Each row is a point. Each copy is the shape, with its points in the same order, stretched, turned, moved and blurred by noise. Say if it was mirrored as well.

Shape (7 x 2):
-6 -9

-50 -16

5 38

6 28

0 -19

11 -22

-29 15
Copy 1 (7 x 2):
3 -23

-31 -48

-17 26

-9 19

14 -22

25 -22

-34 -15
Copy 1 is: only turned
Copy 2 (7 x 2):
2 8

-35 25

-12 -36

-5 -30

11 18

21 17

-28 -9
Copy 2 is: mirrored
Copy 3 (7 x 2):
6 -20

60 -33

-1 49

-4 37

-6 -31

-19 -32

43 12
Copy 3 is: mirrored

Shape (9 x 3):
-5 -16 -11

-30 31 -12

21 8 1

28 -3 11

25 -4 6

-9 5 42

2 -5 -21

-43 -20 27

12 -8 -2
Copy 1 (9 x 3):
-2 20 4

-51 0 -7

8 -10 -30

26 -12 -22

23 -10 -25

0 -37 21

-5 21 -14

-19 -3 60

12 5 -15
Copy 1 is: mirrored
Copy 2 (9 x 3):
-15 3 -29

-24 19 36

19 5 -3

29 -3 -10

26 2 -11

11 -29 31

-3 17 -23

-33 -36 -3

9 -1 -21
Copy 2 is: only turned
Copy 3 (9 x 3):
-6 16 -4

-2 17 38

20 -3 2

19 -12 -10

17 -6 -9

-10 -32 7

6 22 3

-41 -9 5

7 4 -6
Copy 3 is: only turned

Shape (7 x 4):
-3 -22 10 -29

-25 -10 21 -2

-28 13 -10 15

3 28 10 -32

-27 16 -16 29

31 -19 21 -32

3 -6 -6 -29
Copy 1 (7 x 4):
25 -3 -22 -11

18 -36 0 13

-30 -22 5 31

-23 -12 -4 -29

-40 -15 12 37

37 27 -20 -26

3 9 -27 -9
Copy 1 is: only turned
Copy 2 (7 x 4):
20 -18 -15 34

-1 -34 4 18

-24 -2 28 3

32 -7 16 18

-36 5 29 -7

39 -10 -26 13

16 0 -5 26
Copy 2 is: mirrored
Copy 3 (7 x 4):
9 -16 40 -21

-12 11 31 7

0 12 -5 40

33 28 8 3

-6 10 -25 41

16 -3 40 -60

16 -12 27 -7
Copy 3 is: mirrored

Shape (13 x 8):
12 -4 -20 6 -24 30 14 9

1 6 18 -24 -15 -10 35 19

13 14 9 -1 11 23 9 12

49 -6 -5 -24 -14 27 -2 28

-2 18 -3 -30 -40 12 14 -1

18 36 9 -22 -18 9 9 8

-35 9 -14 34 28 11 1 3

28 17 -15 24 -1 -20 5 6

16 10 7 -21 8 -12 9 -16

-22 15 9 15 -16 -5 -8 14

-10 4 4 0 5 1 8 1

5 -2 -5 11 -5 -4 19 26

19 15 18 12 1 3 2 -12
Copy 1 (13 x 8):
4 -13 15 3 -20 -25 5 -31

-17 0 60 -26 -7 8 14 6

-2 29 12 -16 -14 -9 5 2

2 2 46 26 -15 -42 -26 12

12 -15 36 1 -34 17 14 -2

22 19 42 -1 -17 16 11 8

-15 13 -41 -24 2 -4 43 -15

24 -1 18 -2 37 -14 7 -21

14 0 8 -25 -1 3 -9 17

-12 13 10 7 12 23 22 -8

-10 3 2 -19 -2 3 11 1

-15 -2 33 -9 13 -17 15 -15

12 26 3 -21 9 10 -14 -12
Copy 1 is: mirrored
Copy 2 (13 x 8):
-1 8 18 -12 -5 1 34 5

-24 -1 43 -21 -1 12 -5 25

12 -1 14 0 -3 22 5 13

-1 1 23 -36 -37 28 18 5

-6 8 38 -10 -20 -21 10 25

11 10 35 -12 -15 3 -1 25

13 -5 -20 15 43 -6 8 15

9 20 15 -31 34 11 5 -12

6 -7 29 -6 -4 5 -14 -9

-6 22 -8 -1 22 -14 -6 26

-4 -3 8 1 11 0 -1 11

-14 5 14 -25 21 14 12 14

8 15 13 7 8 15 -5 -12
Copy 2 is: mirrored
Copy 3 (13 x 8):
-11 4 16 17 -19 29 -20 5

-31 -5 -6 -19 -6 26 23 -31

-11 29 4 -15 -12 14 -12 -22

15 20 13 -13 -26 50 -1 7

-15 -22 28 -13 -14 16 8 -18

-7 8 31 -19 -17 3 16 -21

-20 18 -14 0 -6 -38 -40 -3

-2 33 9 22 -24 -15 28 23

16 6 -8 -4 -7 -1 25 -16

-26 4 12 -15 2 -17 -3 13

-12 4 -10 -6 2 -8 -2 -10

-29 18 -3 2 -19 8 5 5

9 31 14 -1 3 -3 11 -2
Copy 3 is: only turned

Shape (13 x 9):
20 11 -17 9 0 23 50 27 46

-11 -32 -5 -1 -30 -13 -21 22 0

-22 -15 10 -2 -14 -12 15 1 -18

-16 -26 1 -5 -10 2 1 0 0

-32 1 -10 -11 -27 -11 -22 -15 5

-6 17 10 -13 23 2 -5 -16 -18

37 24 0 5 -7 -2 11 -13 -25

-20 17 16 -14 0 -22 -14 -4 -4

-8 -1 -4 -24 15 -28 -15 -6 -18

-10 10 -34 22 17 21 30 20 18

-23 7 -8 -8 -15 15 1 34 3

21 2 -7 9 19 43 32 11 20

-19 13 19 15 26 -13 -18 -8 -6
Copy 1 (13 x 9):
37 1 -55 19 -26 -30 27 -11 60

-17 -38 -18 -30 18 12 -24 5 36

-17 -16 -24 -12 3 -24 -20 6 2

-20 -23 -9 -8 10 -13 -8 10 21

-34 13 -3 -20 -6 5 -20 32 21

-15 24 20 0 10 -10 13 -2 -17

13 14 -13 16 -18 14 21 -13 -23

-16 21 10 -32 -1 -12 -10 7 0

-35 9 21 -11 0 0 -7 -22 -3

14 8 -43 31 11 -19 0 -8 48

-6 0 -44 -26 23 -9 -4 6 37

26 -4 -23 31 8 -22 39 -7 31

4 18 30 -12 25 -15 -14 8 -5
Copy 1 is: only turned
Copy 2 (13 x 9):
5 -8 21 49 13 36 2 5 -39

15 -5 -21 17 -44 -4 9 -4 -1

-11 -25 -4 5 -27 13 10 -1 15

2 -17 -14 19 -19 0 2 7 5

5 -12 14 10 -29 -31 2 0 3

0 -16 3 -22 5 -2 0 1 3

-17 -3 2 -14 -6 12 -11 -32 -10

13 -14 18 -16 -15 -2 5 -5 13

11 -24 -4 -19 -5 -14 18 -19 12

-18 -5 14 26 9 9 30 24 -38

6 -22 8 5 -30 10 10 20 -28

-5 -6 -6 28 19 26 -8 15 -35

4 11 8 -19 2 1 13 10 13
Copy 2 is: mirrored
Copy 3 (13 x 9):
31 52 12 -50 12 27 3 -13 -11

-5 -18 -24 -21 -24 -10 -14 -7 -10

-4 -4 2 11 -5 -21 -17 -22 -8

-7 -10 -4 -1 -4 1 -11 -29 -9

-19 -24 -12 9 -31 -11 13 -23 15

-6 -14 11 24 7 3 -1 4 27

17 -2 -8 19 17 -17 15 24 24

-8 -24 12 24 -19 -12 -3 7 26

-4 -14 -6 26 -14 -2 -21 3 41

-5 48 2 -19 -4 29 6 -6 -12

-16 10 3 -31 -9 -2 -6 -3 4

14 34 11 -33 28 41 7 -10 -10

-13 -26 13 28 -19 9 6 20 18
Copy 3 is: mirrored
Copy 4 (13 x 9):
-6 -22 -46 29 26 11 -8 12 11

8 -11 -10 -35 -21 -23 -4 26 -1

0 11 -3 -2 -23 -12 -3 30 -21

-9 -5 2 -5 -14 -15 -4 27 -4

2 20 5 -28 -2 -14 -28 26 -13

-6 23 25 13 5 4 0 -18 -10

14 8 9 19 -27 45 -4 -15 6

15 29 8 -4 3 -20 -9 3 -11

24 4 23 -20 2 0 8 -7 -20

-22 -14 -34 12 24 2 -16 -10 -19

-14 22 -31 -18 14 -20 0 9 -8

-33 -15 -15 41 13 17 -3 -6 17

-5 12 19 21 1 -30 -18 -18 -12
Copy 4 is: mirrored

Shape (15 x 11):
-30 -1 -32 -13 1 -23 -20 23 26 -14 9

16 -14 2 -24 23 -17 7 -28 -2 18 21

27 14 17 -11 28 19 -26 -2 9 0 -5

-23 -6 -46 37 6 -26 4 -2 13 -31 1

-12 -5 -11 8 -12 -36 15 2 -10 -23 4

-46 -8 -19 25 5 -30 -9 -10 -20 -19 16

9 -22 2 -15 29 -12 27 -8 -15 -14 8

-20 -10 -35 -1 -15 19 -14 12 4 -20 18

12 19 0 4 11 17 0 23 8 33 5

5 -5 15 -17 6 23 -1 -18 33 18 10

24 -2 -8 -26 25 25 2 -25 19 35 5

-32 20 -44 3 -4 -11 -3 1 -14 -15 -14

24 33 -2 -11 -4 13 -9 -11 18 5 12

6 34 1 -18 29 29 7 -5 24 7 28

-4 8 15 -21 20 15 19 -17 14 17 -15
Copy 1 (15 x 11):
-21 0 28 -55 22 8 -1 5 -8 8 -8

-5 -12 -4 -5 -15 -6 -7 -9 23 49 27

5 20 2 -7 -9 -24 5 -7 -8 38 -26

9 -22 24 -26 40 -17 -27 36 -21 8 8

10 -16 3 -25 24 -5 -8 -5 -16 3 14

32 -18 17 -54 18 13 -26 20 -25 19 9

-1 -12 -16 -10 4 -9 7 6 -10 38 36

-12 -4 16 -30 -3 16 -11 28 -25 4 4

1 19 22 27 9 3 16 -29 -8 32 -11

-3 18 -2 3 -14 2 -3 8 29 26 -6

-23 -1 -2 25 -20 3 0 3 25 56 6

-10 -25 -1 -28 29 18 -14 1 -45 21 -6

-10 21 7 12 -10 -6 -18 -20 -1 22 -14

-12 44 6 7 -2 2 -20 -14 -10 41 2

-7 6 -24 9 9 11 2 -3 5 34 -4
Copy 1 is: only turned
Copy 2 (15 x 11):
20 -26 -31 25 -15 -23 -19 -14 24 -19 28

-29 12 -29 -1 4 37 -10 6 9 -2 20

-10 40 -27 10 10 3 -31 -5 40 -10 -10

0 -18 -8 19 -31 -41 0 26 21 -5 5

10 -22 -15 -5 -13 -9 -4 11 -9 -1 2

-1 -22 -9 7 0 -34 18 2 12 -19 36

-20 -6 -17 2 6 23 -27 27 -6 -3 5

-2 -11 -17 54 2 -23 -7 -11 6 -11 -4

-12 15 -4 13 10 4 -36 -19 40 19 -10

-8 23 -1 18 -6 39 -14 -8 28 -12 -5

-38 24 -21 17 -2 40 -23 -12 37 -9 -8

-2 -29 -31 13 -3 -39 -5 -5 27 -23 -7

-5 25 -27 21 -1 4 -12 -6 38 5 -25

1 14 -25 44 19 19 -23 4 60 12 -15

-15 8 0 3 3 36 -25 -6 36 -23 -11
Copy 2 is: mirrored
Copy 3 (15 x 11):
-4 47 -8 -18 21 -36 23 10 38 -10 14

32 -12 20 0 7 18 19 -31 -16 -1 23

-6 12 49 -11 -16 18 9 15 15 7 19

-13 45 -25 17 32 -9 -17 15 6 2 2

-19 8 -16 8 7 10 -5 -24 -9 -11 0

-26 39 -14 -22 26 3 -23 -13 1 14 -8

19 -13 -7 -17 -8 36 10 -10 -35 -15 11

-21 17 6 -33 45 2 8 20 32 -12 -1

13 12 33 -13 -8 -31 -12 22 -12 -18 10

29 -23 35 -8 14 -7 41 3 15 2 8

44 -14 29 -3 14 -3 14 4 14 -3 33

-14 40 -27 -8 20 -5 -44 5 43 -8 3

3 3 50 20 19 13 2 -2 27 -13 1

42 17 52 -11 24 11 -4 17 7 -24 -13

38 -17 0 -2 -1 0 7 -2 12 -8 2
Copy 3 is: mirrored
